Each wall is flat, endless, passes through zero and stands at right angles to its row. A trip goes straight from one point to another. List the walls that it crosses, first one first.

Walls:
(1): [  8   1 -87]
(2): [ 13  30 -24]
(3): [-80  66 -54]
(4): [ 48 -84 -37]
Trips:
[28 47 37] to [ 97 -18 -31] -> 4, 1
[-17  56 -28] to [-35 -44  -7] -> 2, 4
[-16 -81 -28] to [ 42 -48 -29] -> none
[-110    0  -46] to [ -4  -1 -41] -> 2, 4
[ 17 -48  12] to [ 38 -19   1] -> 1

Walls:
(1): [-33  42  47  56  50  20 -20 -34   5  92  15 -15 -30  -2]
(2): [ 16 -28 -22 -59  13 -18 -54  -8  53  58  82  58 -66  -9]
(3): [-39  12  -7 -15 -29  40   7 -13 -32  54  14 -43  30  -9]
(4): [-11 -73  57  37  44 -47  59  -6   6  68   1 -59  43  36]
(5): [ 29  14 100  31  36 -71 -30 -45   7  57  56 -34  56  25]
Trips:
[ 38  12 -38 -58  38  -8  12  -1  13 -14  22 -10 -20  16] to [ 10  -9  21  67  48   9  12  24  -1 -15 -39  69 -53 -33] -> 1, 2
[ -5  69  51  -5  38 -30   4  60  50  23 -63  -6 -31  27] to [-48  72  17  49 -28  42 -29 -32  -8 -14 -35  15  76 -25] -> 4, 3
[-27 -38  26  76 -47 -76  27 -41  32  28  32 -30  -9 -33] to [ -8   7  65  -3 -33  44 -33   4  35 -10 -34  19  -7   6] -> 2, 3, 4, 5
[ 76  -4  10  73  59 -27 -44 -65 -65 -24  54  20 -33 -10] to [-11 -16  21 -45  19  -9  35  38  -3   1  50   0  22  14] -> 4, 1, 3
[-27  23  29 -49 -35 -73   6   8   3  18  54   6 -92  28] to [ 33  35  40  15  -3  19  76  33 -40 -66 -67 -13  -5  10] -> 1, 5, 2
